Every row gives one point. To make a cloud, some directions were put in groups of two or more. Within a group, all points are equally far from the middle, so they leave a hole (a ring in 2 directions, a hollow ball in 3). The other directions are filled evenly. Then the cloud was stretched, turned, moved and blurred a little. How many holes are there, and how many directions does each take, smallest first?

Cloud (19 x 3)
[[.07, -.45, .03],
[.02, -.43, .22],
[-.59, .00, .05],
[.24, -.29, .09],
[-.60, .02, .01],
[-.06, .09, -.39],
[-.23, .31, .11],
[-.03, .25, .30],
[-.21, .16, .39],
[-.15, .26, .31],
[.26, -.25, .04],
[-.11, -.29, -.39],
[.14, -.36, -.13],
[-.54, -.33, -.13],
[.01, -.45, .18],
[.17, -.35, .18],
[-.53, -.09, .24],
[.25, -.04, -.17],
[-.12, .29, .24]]
Holes: 1 (3)

Cloud (26 x 4)
[[.08, -.02, .26, -.36],
[-.23, -.30, .08, .15],
[.28, .46, .24, .36],
[-.21, .10, .41, .24],
[-.08, .67, -.15, .05],
[-.25, -.01, .38, .22],
[-.42, .31, -.02, -.03],
[.40, .57, .06, .08],
[-.38, .41, -.02, -.05],
[-.03, .11, .46, -.26],
[.28, -.07, .14, -.29],
[-.17, .09, .08, -.37],
[.52, .04, .08, .02],
[.54, .15, .06, .07],
[.05, .71, .12, -.04],
[-.44, .27, -.03, .07],
[-.08, .16, .34, -.35],
[.09, .36, -.46, .28],
[.21, .21, -.47, .03],
[-.38, .14, .15, .29],
[-.09, -.13, -.28, -.18],
[.38, .21, -.24, -.15],
[-.06, -.31, .28, .11],
[.05, -.11, .46, -.14],
[.53, .05, .08, .05],
[-.01, -.14, -.36, -.09]]
Holes: 2 (2, 2)
